Each point is reached from the start by the listed moves, each made once or not at all, plus a little noise. Say if it took an odd or an even number of moves. Then give how often each move was made.

Moves:
(1): [ 32  13  20  28   5 -68]
(2): [-38  36   7  55   3   1]
(3): [-36  24  28 -33 -49 -14]
Start: [-13   4  14   1  10  13]
Points:
[ 18  14  37  30  13 -51] => odd (1, 0, 0)
[-91  59  54  24 -33   0] => even (0, 1, 1)
[-18  41  60 -12 -31 -64] => even (1, 0, 1)

Moves:
(1): [ 13  -9  19  10  24  11  24 -15  15  -1 -11  12]
(2): [ 18  -1 -21  -1  -3  -6  16   1 -19  22  20  12]
(3): [-12   9   5   9 -15   2   7  -2  -9  -2 -22   1]
(4): [ 11 -21 -39  22  39   6 -17 -10 -33  -1  22 -26]
(5): [-26  16  25  -9   8  47  11  15   2   3  -8   5]
(6): [ 10 -10 -17   4 -15  24  32  -4  -2 -32  10 -33]
(7): [ -7 -35  -7   0   2   1  -4   9  -6  -3   3  25]
(8): [ 11  -5  10   0 -11  21 -13  20 -10  18 -40  -8]
(9): [  4  -5 -16  27  12 -14  14  17  25   4   5  -5]
(10): [-10 -16  -8  25  -7  -3   0 -20   3  20  34 -19]
(11): [ 11   3   4  13  -5  -5 -10   1  -7  -8   6   4]
Start: [  4  -7  -4  -9  12  18  11 -16   0 -10   2   3]
Points:
[ 21 -58 -44  27  52  22 -20 -15 -47 -23  32  12] => odd (0, 0, 0, 1, 0, 0, 1, 0, 0, 0, 1)
[ 27 -64 -70  52  31  26  17  20 -50  29 -11   1] => even (0, 1, 1, 1, 0, 0, 1, 1, 1, 0, 0)
[  4  -9 -52  16  22  95  59 -16 -62 -25  27 -33] => odd (0, 1, 1, 1, 1, 1, 0, 0, 0, 0, 0)
[ 41 -72 -18  54 -20  62  62 -27 -35   4   3  -3] => even (1, 1, 1, 0, 0, 1, 1, 1, 0, 1, 1)
[  8 -43 -10  65  80  87  26 -11  -1  38   1 -41] => even (1, 0, 0, 1, 1, 0, 0, 1, 1, 1, 0)
